Each row is a point. The window is the flat piece filled in between its corners: a triangle in 3 columns, a solid with four corners in 4, and so on. A path goes straight from each point to the next, and from the last back to the first. After which points does the path pass through the window?

Window (4 x 4):
[[ 0.25  0.77  2.72  0.33]
 [ 1.85 -2.74 -0.42 -1.26]
 [-0.19  2.08  1.34 -0.63]
 [-2.48  0.86  0.18 -1.39]]
Path:
(1): [-2.27  2.51  3.32 -0.78]
(2): [ 1.64  1.19 -1.58  0.44]
(3): [ 1.50 -2.42 -2.56  0.16]
(4): [ 0.88 -0.79  1.77 -0.91]
(5): [ 1.19 -0.19  4.73 -1.10]
(6): [-1.09  1.59 -0.05  1.29]
(7): [0.78 2.62 1.91 1.25]
(8): [-1.30 -0.69  1.35 -2.93]
Through the window after points: 3, 5, 7

Window, 6 rows:
[[ 3.35  0.08  0.61  0.36 -2.14  2.91]
 [-1.35  2.59  2.55  0.51 -1.78 -1.17]
 [-1.44  0.73  0.03 -2.27  1.03 -0.96]
 [-2.02  1.04 -0.45  0.10  2.69 -0.68]
 [-2.46  0.22  1.04 -0.54  0.00  1.11]
 [ 2.67 -0.84 -3.19  0.50 -2.66  2.42]]
Path:
(1): [ 1.70 -1.24  1.76  0.19 -1.86  1.21]
(2): [-0.04  1.78 -1.58 -0.28 -1.76  2.17]
(3): [-2.23  2.18  1.20 -1.09  0.49  0.08]
(4): [-1.56 -1.24 -0.50  0.27  0.00 -2.28]
(5): [ 1.52 -0.59  1.70  0.21  3.40 -3.53]
(6): [-1.78  1.24 -0.67 -2.15 -0.84  1.35]
(7): [-2.55  1.99 -0.43 -0.86  0.49  0.60]
(8): [-0.78  0.69  3.45  0.51 -1.08 -3.33]
(9): [ 0.19 -0.54 -0.55  0.90 -1.87 -0.53]
(10): [ 0.26  1.43  0.67 -1.74 -0.89  2.97]
(11): [ 1.78  0.18 -2.39  0.21 -1.72  3.81]
(12): [ 2.74 -2.06 -2.77  0.68 -3.31 -1.82]
(13): [ 0.89 -1.35  2.53 -2.35 -0.54 -1.94]
(14): [-3.27  3.97 -0.50  2.31 -0.15  1.29]
(15): [-1.74  2.56  0.18 -1.67  0.83  2.08]
(16): [-1.52 -0.03  1.14 -0.13 -0.48 -0.92]
Through the window after points: 5, 11, 13, 15

Window, 8 rows:
[[-3.54  0.06 -1.84  1.30  1.11 -0.24  1.84 -0.57]
 [ 0.76  1.59 -0.44  2.64 -1.84  1.44 -2.28 -1.22]
 [ 2.65 -1.68 -0.69 -0.58 -2.77  1.89  0.23  0.84]
 [-1.43  0.90  0.62 -1.17 -0.53 -2.69  2.45  0.18]
 [ 0.50 -1.03 -2.32 -2.47  0.55  1.55 -3.02 -1.82]
 [ 0.05 -1.48  7.80  0.25  1.75 -1.30 -1.71  1.22]
 [ 3.17  1.39 -1.80 -0.31 -1.03  2.37  2.36  0.53]
 [-3.25  3.28  2.73  1.60 -1.88  0.94  2.80  1.86]]
Path:
(1): [ 0.35  2.78 -0.44 -0.07  0.04 -0.15  1.25  3.19]
(2): [ 0.53  0.93 -0.45  0.76 -0.12 -1.72 -1.98  1.99]
(3): [-0.51  0.51  1.99  0.57 -1.51  1.43  1.29 -1.82]
(4): [ 2.04 -1.70  2.10 -1.71 -1.82  0.46  1.72 -1.46]
(5): [ 1.09  0.80 -2.81  1.32 -1.24  2.87 -0.78  2.09]
(6): [ 0.28  0.47  0.76 -0.36 -0.74  0.03 -1.15  0.98]
(7): [-0.25  0.10  0.34  0.05  0.23 -0.05  1.12 -2.12]
(8): [-0.09 -0.64  1.36 -1.27 -1.73  0.63  0.71 -1.75]
(9): [-1.13  2.94 -1.38  2.45  0.33 -2.13  0.43  2.09]
(10): [ 1.69  1.51 -2.59 -0.36  0.79  0.73 -2.01  2.31]
(11): [ 0.34  0.31 -1.07 -0.07 -1.94  1.86  1.97 -1.25]
(12): [ 0.33  0.12  1.18  1.11 -2.61  3.34  2.46 -2.28]
Through the window after points: 2, 6, 8, 12

Window:
[[ 2.03 -1.42 -0.84 -0.50  1.11 -4.02 -2.07 -1.20]
 [-3.28 -0.99 -1.38 -0.78 -0.49  2.72  2.16  0.77]
 [ 0.20  0.87  1.18  1.80 -1.10  2.01 -0.70  2.84]
 [ 0.46  0.85 -3.29  0.28  1.04 -1.50  1.98 -1.36]
 [ 3.01  0.11 -0.66 -2.45  0.15 -1.72 -2.80 -0.72]
 [-2.97  0.47 -3.23 -1.63 -0.48 -1.10  2.23  1.14]
 [-2.73  1.42  1.29  0.18 -2.00  1.95 -1.09  0.34]
 [ 2.13  1.46  5.40  0.09  1.51  1.21 -0.10  2.35]]
Path:
(1): [-2.92  0.46 -1.88 -2.35  2.73  3.22  0.01  0.82]
(2): [-0.64  1.16 -0.73 -1.26  1.78  0.47 -0.34  1.41]
(3): [ 2.17 -0.87  1.05 -0.47 -1.30 -1.59  0.64  0.15]
(4): [ 1.34 -0.38 -0.90 -0.16 -0.24 -1.87  0.30 -0.40]
(5): [-1.84  0.90 -0.95 -2.85  3.17 -0.08 -2.36 -1.30]
(6): [ 0.45 -0.19 -2.15 -2.54  3.90 -1.79 -3.13 -0.17]
(7): [ 2.27 -0.70  0.96  0.31 -1.49 -2.32 -0.42 -0.57]
(8): [-1.53 -0.46 -1.03  0.21 -1.60  0.24  1.98  0.29]
Through the window after points: 6, 8

Window, 9 rows:
[[-0.76 -1.11 -1.67  2.49  1.62 -1.85 -1.09  1.10  2.97]
 [-0.17  2.52 -2.04  3.07  2.07 -0.08  2.77  0.64  2.28]
 [-2.06 -0.69 -0.17 -1.69  1.97  1.21 -0.80 -0.79 -3.38]
 [ 0.00  1.25 -1.50  0.49  1.95  1.66  0.99  3.13  4.71]
 [ 1.54 -0.75  1.23 -2.11  0.59  1.67  2.91 -0.94 -2.45]
 [-1.24  1.99 -0.34 -0.19  0.71 -1.05  1.15 -0.76  2.57]
 [ 1.14 -0.23 -3.17 -4.77  0.84 -0.27 -1.50 -0.06 -2.98]
 [-0.80  0.27  1.03 -0.95 -1.85  1.46  2.39  0.86 -3.63]
 [ 0.77  0.81 -1.44  1.14  0.95  1.10 -3.39  0.26  1.68]]
Path:
(1): [ 1.29  1.95  0.92  0.15  1.92 -0.78 -1.50  0.38  0.76]
(2): [ 1.82  0.63  0.52  0.54  2.95 -1.44 -0.48  2.83 -1.23]
(3): [-0.69 -0.31 -1.54 -0.71 -0.19  2.82 -0.85 -1.45  0.09]
(4): [-1.10 -2.47 -3.91 -0.20  0.14  2.48 -0.03  0.56  2.20]
(5): [-0.44  1.61 -0.48 -0.58  1.95 -0.94 -1.44  0.43 -0.76]
(6): [ 2.16  0.06  0.61 -1.51  0.74 -0.11  1.11  0.47 -3.07]
(7): [-2.03 -0.50  0.17 -0.90 -0.10  3.28  3.41 -1.36  1.20]
(8): [-1.43  0.73 -0.03 -0.43 -1.62  0.07  2.33 -1.75  3.06]
(9): [ 0.08  1.25 -0.44 -0.42  2.03 -0.19  0.31  0.44 -0.07]
(10): [ 1.03  2.65 -1.00 -0.46  3.45 -3.15 -1.54  2.78  1.77]
(11): [-0.02 -0.82 -1.93  0.00 -0.17  1.01  0.93 -0.19  0.68]
(12): [-1.60 -0.81 -1.03  0.03 -3.22  3.22 -0.51 -2.03 -2.37]
(13): [ 0.29  0.70  0.64 -1.53  1.89 -0.67  1.87  0.84 -1.54]
(14): [-0.95  0.96 -0.62  1.00  2.95 -1.66 -0.06  1.18  3.26]
(15): [ 2.54  1.02 -3.97  1.35 -1.76  4.23  1.38 -1.72 -1.59]
(16): [-2.58 -1.83 -3.74  0.29  0.37  2.74  1.79  0.02  0.00]
Through the window after points: 6, 8, 16

Window:
[[ 0.70 -3.13  3.07  1.10 -2.22  3.90  2.39  3.00 -1.43]
 [-1.19 -1.00  1.07 -0.07  1.81 -0.12  0.77  0.62  0.75]
 [ 4.07  0.92 -0.06 -2.17 -0.09  0.31 -1.08 -0.22 -0.22]
 [-1.82  2.26 -1.72 -0.79  0.87  0.37  0.16 -1.08 -2.18]
 [-1.72 -0.58 -0.56  0.02 -1.07 -2.49  0.11 -1.49 -1.87]
 [ 2.03  1.93 -1.60  1.58 -0.25  0.64  2.04  2.95 -0.46]
 [-1.38 -1.55  3.33 -1.76  0.63  0.31 -2.63  1.69 -3.14]
 [ 1.55 -0.15 -0.43  0.12  3.68 -3.04 -1.40 -3.83 -1.77]
 [-2.69 -1.47 -0.55  1.70  0.99  2.19 -1.71  2.00 -0.05]]
Path:
(1): [ 3.53 -1.72 -1.77 -1.98  2.02  0.20  0.74  2.49 -0.31]
(2): [-1.55 -3.03 -1.90  0.82  3.18 -0.06 -0.25  0.33 -2.51]
(3): [ 0.15  1.87  0.58 -0.25  0.08 -0.52 -1.05 -0.38  0.22]
(4): [-2.60  0.25  2.95 -0.47 -0.68  0.82 -0.90  0.75 -0.82]
(5): [ 2.51 -2.36 -0.49 -1.48  2.70 -0.46 -1.80  1.20 -3.69]
(6): [-0.18 -1.52 -2.58 -1.54 -0.96  0.45  0.07  1.85 -0.50]
(7): [-0.80  1.10  1.46  0.75  0.34  1.33  0.89  0.78 -1.16]
(8): [-1.19  1.31 -0.27  2.78  0.03 -0.03 -0.41 -2.66 -1.74]
(9): [-0.70 -0.55 -1.42 -5.07  1.17 -1.11  0.55  2.18 -1.69]
(10): [-2.16 -0.70 -2.24 -2.59  1.68 -0.42  0.50  2.06 -0.63]
(11): [ 1.20 -0.04  3.09  1.97 -0.40  0.53 -0.37  0.26 -1.45]
(12): [-3.80 -0.51  2.88  2.38 -1.45  1.97 -0.90  0.24 -2.03]
Through the window after points: 4, 8, 10, 12

Window, 11 rows:
[[-0.48  0.14  0.00  0.21 -0.45 -2.08  3.24  1.35  2.01  1.52 -0.50]
 [-1.56  1.66 -1.84  2.33  2.79 -2.03  2.90 -2.91  2.62 -0.66  0.59]
 [ 2.82 -0.45  1.80  3.23 -2.81  2.32  1.02  3.21 -1.91 -2.11  1.51]
 [-2.37  1.78 -1.04  1.28  1.68 -0.80  0.89  0.68  0.53  2.66 -0.64]
 [ 4.59  0.63  2.25  0.63 -1.09  0.99 -1.37  4.39  0.12 -0.48  0.36]
 [ 3.46  1.91  2.03  0.48 -1.08 -0.07  1.41  3.24 -2.08  0.65  2.53]
 [-1.94 -1.03  0.78  1.69  0.60 -3.99 -0.02 -0.75  1.35  1.73  2.18]
 [-0.62  0.31  1.28  1.22  1.86 -1.80  2.22 -1.43 -0.50 -0.01 -1.58]
 [ 1.33 -0.52 -1.98 -2.61 -0.12 -0.29 -0.27  1.68 -1.09  0.84  0.51]
 [-2.10  0.90  1.42 -0.23 -0.02 -0.77  1.18 -2.30  2.31  2.28  0.97]
 [ 2.50  2.05 -2.93 -1.27 -2.18 -1.69 -0.67  0.52 -0.91  2.93 -2.04]]
Path:
(1): [ 2.64  0.28 -0.54  2.40  1.61  1.76  0.43  0.95 -1.96  2.12  1.95]
(2): [-0.26  1.79  1.47 -0.33 -1.63 -2.06  1.83  2.24  0.60  0.19  0.14]
(3): [-1.93  0.58  2.30 -1.15 -3.47 -1.04  2.07 -0.13 -0.64 -2.13 -1.62]
(4): [ 3.46  0.12 -1.80  1.84  3.00 -1.69  0.14  1.50  1.54  3.87  2.01]
(5): [ 0.57 -0.14 -0.14  0.52  0.91  0.82  2.70  0.78  0.72  1.59 -0.22]
(6): [-0.53  1.69  0.08  1.14 -1.77 -3.19 -0.39  0.73  0.39 -0.39  0.91]
(7): [-1.54  1.20  1.79 -0.31 -1.09 -1.62  0.89  0.06  1.67  1.18  1.10]
(8): [ 0.84 -0.42 -1.99  1.02  2.83  1.44  1.25 -4.02  0.49  3.20 -0.63]
(9): [-0.60 -1.94 -0.08  2.12  0.09 -1.00  1.38 -0.54  1.85  2.30  0.38]
(10): [ 0.40  5.43  0.56 -1.13 -0.53 -0.19  1.40  3.19 -1.73 -1.00 -0.19]
(11): [ 0.21  1.49  1.71  0.47 -1.84 -2.20  0.49  0.84  0.36 -1.55  1.04]
(12): [ 2.39  0.20  0.09  1.92  1.92  1.05  2.21  1.09 -1.07  3.25 -0.48]
Through the window after points: 1, 5, 7, 9

Window (11 x 11):
[[-0.35 -1.04  0.54  0.04  0.65 -3.75 -1.54  0.30 -1.34 -1.40  2.03]
 [ 1.42 -2.74  0.06 -4.51  4.54  1.62  3.51 -1.89  2.59 -1.70 -1.70]
 [-0.77  2.59  0.34  2.31  1.01 -1.55 -1.36  0.04 -0.27 -0.29  1.19]
 [ 0.22 -1.43  0.00  1.67 -0.67 -0.39 -0.21  1.15  0.54 -0.13  3.08]
 [ 1.24  0.05  1.76  0.86 -0.69 -0.48 -1.66 -2.17 -2.18 -0.14  1.18]
 [-0.08  1.76  0.65 -1.03  0.25 -1.24 -0.96  0.88 -1.70  1.65  3.39]
 [ 0.61  1.12 -1.17 -0.43 -1.19 -2.38 -0.62 -1.85  0.78 -0.09  2.31]
 [ 0.10 -2.70 -1.53 -2.01 -1.18  0.34 -1.22  0.11 -1.08 -0.19 -4.86]
 [-1.55 -1.42  1.18 -1.03 -3.08 -1.09  1.50  0.40 -1.24 -1.38 -2.76]
 [ 2.73  1.16  0.09  1.19 -1.14 -2.60 -0.13  1.36 -1.81 -0.44  0.77]
 [ 2.00 -2.78  2.48 -4.66  3.46  0.45  1.23 -1.22  5.05  0.25 -2.60]]
Path:
(1): [ 1.50 -3.24  1.43  2.93  0.31 -1.20 -0.24 -1.67 -3.83  2.54 -0.03]
(2): [-0.52  1.08 -0.64  1.06  1.80 -2.38  1.50 -2.94  0.74  3.24  1.42]
(3): [ 1.55 -1.35  1.67 -2.10 -3.13 -0.27 -2.20  1.71 -1.61 -4.04 -0.38]
(4): [ 0.47  1.26  0.54 -1.00 -1.96 -0.18 -1.16 -0.63  0.83 -1.79  0.42]
(5): [ 1.51 -1.70 -0.33 -0.70  2.10 -2.72  0.98 -0.85  0.69  1.69  1.06]
(6): [ 0.50 -2.16  0.67  1.09 -0.20 -5.51  0.43 -3.03 -1.08  1.42 -1.36]
(7): [ 0.55  0.72  0.65 -0.54  0.24  2.35 -1.19  1.39  0.44 -1.16  1.99]
(8): [-1.21 -0.55  2.40 -1.53 -0.91  0.54 -2.54  1.87  0.29 -2.58 -3.07]
(9): [ 0.57 -0.95 -0.99 -0.66 -0.44 -1.53  1.38 -1.02 -0.92  1.00 -0.31]
(10): [-0.21 -2.89  0.92  1.51 -1.68  1.72  1.39 -1.17 -2.18  4.87  1.45]
(11): [ 0.68 -0.17  0.08 -1.83  0.01 -2.03 -0.53  0.03  0.62 -1.87  0.33]
(12): [ 2.22 -0.14  1.96 -3.21 -1.53 -0.43  0.08 -1.85  1.56 -2.94  1.60]
(13): [-0.75 -0.39 -0.59  1.15  2.51 -1.16  0.53  0.24 -0.39  1.68  0.55]
(14): [ 1.30  0.29 -0.21  1.92 -1.31 -0.93  3.13 -0.89 -1.30  1.55 -0.41]
(15): [ 1.17  0.64  0.68 -0.60  0.82 -2.35 -3.89  2.14 -0.08 -2.45  2.25]
(16): [-0.63  1.16 -0.81 -3.32 -0.34 -1.35 -1.30  1.30  0.92 -1.93  0.14]
Through the window after points: 2, 4, 6, 8, 14, 16

Window:
[[ 0.65  3.12  1.70  3.36 -2.13 -3.22 -1.16  0.03 -0.40 -1.01 -2.37 -0.45]
 [ 0.61 -1.50  0.42  2.88 -1.86 -3.55  0.88  0.66 -1.69 -0.34  0.63  2.06]
 [-0.09 -1.68  0.10  0.48  3.58  2.42  0.46  0.29 -1.12 -0.57  2.98 -4.78]
 [ 2.08 -1.55 -0.98 -0.23  1.07  3.24  0.60 -0.94  1.48  0.51  3.65 -2.29]
 [ 0.66  3.08  0.80 -0.03  2.17  2.79  0.31  0.33 -2.50 -0.39 -0.76 -0.96]
 [-1.98  1.88 -0.42  0.91  0.34  4.80  0.81 -0.19 -0.64 -2.97 -0.78 -1.94]
 [ 1.05 -1.83  0.39 -0.30 -1.73 -3.76  3.05 -2.18 -0.81 -1.02  0.87 -0.68]
 [ 1.93 -2.68 -2.19  1.85  4.82 -0.89 -0.88 -2.58  1.20 -0.72  1.67 -0.32]
 [-1.10  2.10  1.80 -1.34  1.44  1.48  1.05  2.86  0.59 -1.93  0.76 -1.58]
 [ 3.27 -2.17 -1.41  1.36 -2.20 -3.97 -0.09  0.22 -1.15 -1.90 -1.72  0.16]
 [ 1.30 -0.25  2.52  1.44  1.58  3.51  1.48 -0.03  0.18 -1.96 -0.59 -1.63]
 [-0.10  0.26 -0.25  2.25  0.14 -1.45  0.38  0.55  0.09  1.27 -3.60 -0.29]]
Path:
(1): [ 1.59  4.43 -2.48  3.60  0.09 -3.25  1.61 -0.07 -0.86  0.28 -2.64 -2.49]
(2): [ 0.95  0.28 -1.09  1.61  0.86 -0.73  1.15  0.26 -0.29 -0.51  0.80 -0.19]
(3): [-0.22 -2.06  1.60 -0.32  0.42 -0.41 -1.94 -0.78 -0.82 -0.85 -0.78 -2.47]
(4): [-1.87 -2.57  0.76  0.20  0.85  1.13 -1.79 -1.08 -2.54  0.84 -1.89 -1.85]
(5): [ 3.65  3.49 -0.19  1.86  0.26 -0.74  2.47  1.35  3.22 -2.35  3.21 -0.65]
(6): [ 1.90  2.28 -0.66  2.21  0.82 -0.61  2.74  0.76  0.97 -1.42 -0.14 -1.39]
(7): [ 0.71 -1.74  0.64  0.31  0.16 -1.08  0.11 -0.64 -0.99 -0.37  0.64 -1.01]
(8): [-2.14 -0.86  2.63 -0.34 -0.25 -1.18 -0.39 -0.33  0.09 -0.98  0.44 -1.06]
(9): [ 2.27  0.70 -1.03  2.12  1.54  1.02  2.04  0.59 -0.91 -0.70  0.63 -0.73]
(10): [ 0.13  1.61 -1.68  1.75  1.56 -3.39  4.40  1.54 -0.19 -0.34 -2.85 -0.17]
(11): [ 0.55 -1.87  1.70  1.39 -1.12  1.25 -3.25 -1.37 -0.17  0.56 -0.17 -0.85]
(12): [-1.00 -0.42  3.32  1.27 -2.17 -0.06 -1.28  1.04 -1.07  0.43  0.21 -0.71]
(13): [ 2.71  1.51 -4.31  2.59  1.84 -1.94  2.96 -1.40 -0.13 -3.41 -1.23  0.19]
(14): [ 0.98 -0.79 -0.51  2.50 -0.84 -0.57  4.16 -0.44  0.76 -1.84  0.55 -0.88]
(15): [ 0.87 -0.94  0.43 -0.38  0.87 -1.19  0.11 -1.56 -1.00 -0.66  0.49 -0.93]
(16): [ 0.81 -4.28  1.81 -0.66 -1.12  0.33 -0.98  0.56 -0.29 -2.44  0.14  1.03]
Through the window after points: 4, 10, 12, 14, 16

Window, 14 rows:
[[ 1.20 -0.52  0.71 -4.31  1.66 -0.46  3.09 -2.62 -0.12 -0.13  2.11 -1.08
  -1.37 -2.52]
 [ 0.33 -0.23 -0.81 -0.31 -0.98  1.87 -2.79 -0.25  3.56  1.96  0.56  0.43
   1.14 -1.38]
 [-2.53 -2.69  0.85  0.30 -0.07  1.41 -2.27  0.82  0.61  3.96 -2.58 -0.09
   0.70  0.16]
 [-1.44 -1.56 -0.87 -0.17 -0.77 -2.09 -0.32  0.17  3.38 -0.59 -3.00  1.57
   1.24 -1.28]
 [ 1.04  1.15  2.06 -3.35  2.45 -2.86 -1.37 -5.43  0.57 -2.63  1.93 -2.79
  -1.80 -0.80]
 [ 0.19 -0.67 -0.86  0.44 -2.26  2.21 -0.96  0.71 -0.15  0.30 -2.43 -2.28
   2.00 -1.27]
 [ 2.50  4.95  4.27 -1.63  2.10 -0.57  0.73 -4.12 -2.47 -0.87  2.67  0.14
  -1.67 -2.04]
 [-2.94 -0.88 -2.01  2.33 -0.64  0.25 -0.89  1.92  1.86 -0.89  1.33 -0.30
   1.26  1.01]
 [ 3.76  1.40  1.82 -1.83  5.26 -0.33  0.86 -3.08 -1.02 -1.54  2.06 -0.76
   1.52 -1.12]
 [-1.26  1.06 -2.43  0.57  0.98  1.55 -0.35 -1.53  1.63  2.96 -2.98 -1.15
  -0.86 -0.76]
 [-2.91  1.04  0.37 -2.25  0.80  2.44 -0.73  0.95  2.58 -0.04 -2.02 -1.00
   1.26 -0.81]
 [ 0.67  0.07 -3.04 -2.29  0.80  2.70 -1.43 -0.88 -3.98 -3.26  2.01  3.59
   2.56  0.19]
 [ 0.41 -1.59  0.34  0.72  0.74  1.93 -1.60  0.74  2.25 -1.08 -1.52  0.20
  -2.51 -0.38]
 [-0.45  0.64 -3.16 -2.36  0.21 -0.17 -2.08  4.05 -0.49  1.35 -1.36 -0.42
   0.89 -1.17]]
Path:
(1): [ 2.33  0.69  2.27 -3.23 -1.08  0.32  0.65 -1.13  2.76  0.28  1.45 -0.49
  0.45  2.69]
(2): [ 2.13 -0.22 -2.23 -0.52  0.25 -1.35  0.84 -2.80  0.43 -0.88 -0.39  0.61
 -1.83  4.36]
(3): [-1.23  0.15 -0.73 -0.70  0.67  1.63 -1.55  0.34 -0.56 -1.30  1.13  0.67
  1.72 -1.75]
(4): [-1.04 -0.40 -0.03 -0.16  1.20 -0.18 -1.06 -0.97  0.46 -0.02  0.90 -0.29
 -0.13 -1.58]
(5): [ 1.22  1.59 -0.77 -1.25 -1.50  1.42 -0.58  0.10  2.73 -0.96  0.29 -0.65
  1.42  2.08]
(6): [-1.19  0.93 -0.96 -0.17 -0.54 -0.04  0.82  0.59  2.37 -0.29 -1.99  0.11
  0.95  1.82]
(7): [-0.30 -1.33  0.01 -0.70  0.09  0.85 -1.68 -0.17  1.07 -0.18 -1.40 -0.35
  0.45 -2.65]
(8): [-2.29 -0.79 -1.49  0.62  1.51 -0.05 -0.89  0.04  0.79  0.69 -1.68 -1.03
 -0.37 -4.05]
Through the window after points: 2, 4, 6

Window:
[[ 1.56 -1.08 -2.34  3.18  0.74 -0.24 -0.30 -0.12  0.41 -1.31  4.88  0.16
   0.18 -2.07]
 [-1.32 -3.67  1.02 -0.62 -2.23 -3.05  2.56 -1.21 -1.11 -0.09  2.41 -0.48
  -0.42  2.58]
 [ 0.04  1.20  0.47  1.36  0.21 -0.73  1.15  1.36  0.91 -0.44 -1.78 -3.79
  -3.21 -2.78]
 [ 3.42  2.93 -0.91 -1.04 -1.15 -0.42 -1.13  1.53 -0.66 -0.27  1.97 -0.48
   0.65 -3.08]
 [-3.12  1.40  3.05  1.48 -2.15 -0.51 -1.46  1.60  1.33 -2.13  0.93 -0.98
  -0.25  2.30]
 [-2.42 -2.73  0.95 -0.76  2.30 -0.98 -0.37  0.10  0.03 -2.89 -2.48  1.57
   3.65  0.85]
 [-0.01  0.18  1.98 -1.11  1.56  1.20  0.27  4.07 -2.90  3.37 -0.17 -0.96
   0.74  1.28]
 [ 2.63  1.46 -2.02 -2.53  2.84 -2.43 -0.47  2.15  1.44  0.60 -0.20  2.07
   1.72 -0.34]
 [ 1.08  0.05  0.94  0.41 -0.95 -1.34  2.90 -2.90  0.96  1.27 -2.55  0.93
   0.59 -0.23]
 [ 2.18 -0.58 -2.36 -2.35 -0.19  0.59 -2.17  0.67  1.64  0.11  1.77 -1.09
  -0.38 -0.15]
 [ 0.54 -3.11  2.01  3.72 -0.45  0.13 -0.59  2.17 -0.51 -3.26 -0.36 -3.37
  -1.82  1.87]
 [-1.51  0.42  3.02 -0.91  0.73  1.38  2.36  0.32 -3.32 -0.77 -0.99 -0.27
  -0.46  3.93]
 [ 1.08 -0.81  2.61  1.20  1.17  0.19  0.61  1.60 -2.38  1.39  1.65  1.85
  -3.35 -2.90]
 [-0.10 -3.35 -2.31  1.71  0.11 -1.58 -0.66  0.56 -3.14  0.46  1.16  0.89
  -1.09  1.03]]
Path:
(1): [ 0.24  0.21  0.80  2.82  0.21 -2.12 -0.83 -1.70 -0.14  0.79  1.38 -2.96
 -0.06 -0.67]
(2): [-1.34  1.39  2.19  2.50  2.20 -1.41 -3.61  0.50 -1.24  1.78  0.05 -0.54
 -0.65  1.80]
(3): [ 0.83 -2.65 -0.57 -2.87 -1.48  0.73  4.63  2.23  0.01 -2.30 -0.62 -0.38
  1.18 -1.75]
(4): [ 1.83  1.06 -0.01 -1.65 -1.98  1.14  0.70  3.69  0.39 -1.23  1.06  0.51
 -2.68  1.36]
(5): [ 0.37  0.14  0.17  1.27  1.06 -1.76 -1.21 -0.94 -0.57  0.37  0.71 -1.12
  2.24 -1.97]
(6): [-0.86  0.86  1.66  0.52  1.96 -2.63  0.64 -2.29 -1.97  2.17  1.12 -1.58
  0.82  1.02]
(7): [ 1.09 -1.35  0.10 -1.16 -0.33  2.00 -0.63  5.29 -0.31 -1.35 -1.02  0.87
  0.65 -0.36]
(8): [ 0.15 -1.17 -0.48 -0.39 -0.18 -0.36  0.32  1.87 -0.70 -0.98 -0.05  0.34
 -0.10  0.88]
Through the window after points: 2, 4, 6
